Rows are points. Each copy is the shape, with its points in the same order, stretched, turned, moved and blurred by noise. Some copies are also mirrored. Which?

Shape, 8 rows:
-0.31  0.24  -0.51
0.13  0.18  -0.36
0.64  0.04  0.11
-0.13  0.31  0.25
0.22  -0.04  -0.16
-0.25  -0.98  0.36
-0.12  0.25  0.50
-0.17  -0.13  0.31
Copy 1:
0.05  -0.44  -0.03
0.16  -0.18  0.02
0.18  0.30  0.04
-0.15  -0.04  -0.28
0.05  0.00  0.11
-0.73  0.10  0.42
-0.24  0.10  -0.32
-0.38  0.01  -0.05
Copy 1 is: only turned
Copy 2 (8 x 3):
0.53  0.43  0.33
0.22  0.32  -0.16
-0.41  0.04  -0.74
-0.36  0.42  0.15
-0.05  -0.01  -0.27
-0.41  -1.31  0.29
-0.57  0.34  0.19
-0.31  -0.19  0.18
Copy 2 is: mirrored

Shape (9 x 4):
-0.60  -0.32  0.39  -0.06
0.14  0.19  -0.30  -0.13
-0.02  0.47  0.11  0.03
0.04  -0.05  -0.22  -0.30
0.01  -0.05  0.60  -0.09
-0.38  -0.75  0.26  0.17
-0.28  0.26  0.29  0.10
-0.10  0.30  -0.27  -0.39
0.38  0.10  -0.55  -0.33
Copy 1, 9 rows:
1.04  -0.26  0.59  -0.12
-0.26  0.04  -0.08  0.11
0.13  0.47  -0.12  0.29
-0.17  -0.25  0.17  0.12
0.33  0.22  0.53  0.03
0.80  -0.51  0.94  -0.69
0.57  0.26  0.06  0.13
0.00  -0.10  -0.29  0.44
-0.69  -0.12  -0.11  0.08
Copy 1 is: only turned
Copy 2:
0.18  0.19  0.59  -0.72
-0.11  -0.22  0.05  0.25
0.35  -0.16  -0.07  0.19
-0.20  -0.02  0.35  0.01
0.16  0.37  0.12  -0.28
-0.38  0.30  0.32  -0.86
0.39  -0.10  0.10  -0.10
0.09  -0.16  0.41  0.19
-0.43  -0.14  0.12  0.40
Copy 2 is: only turned
Copy 3:
0.26  -0.01  0.78  -0.09
0.28  -0.09  -0.39  0.10
0.47  0.24  -0.50  -0.14
0.27  -0.09  -0.04  0.29
0.23  0.55  0.30  0.02
-0.37  0.11  1.12  -0.13
0.37  0.14  0.00  -0.24
0.62  -0.25  -0.44  0.26
0.13  -0.14  -0.53  0.36
Copy 3 is: only turned
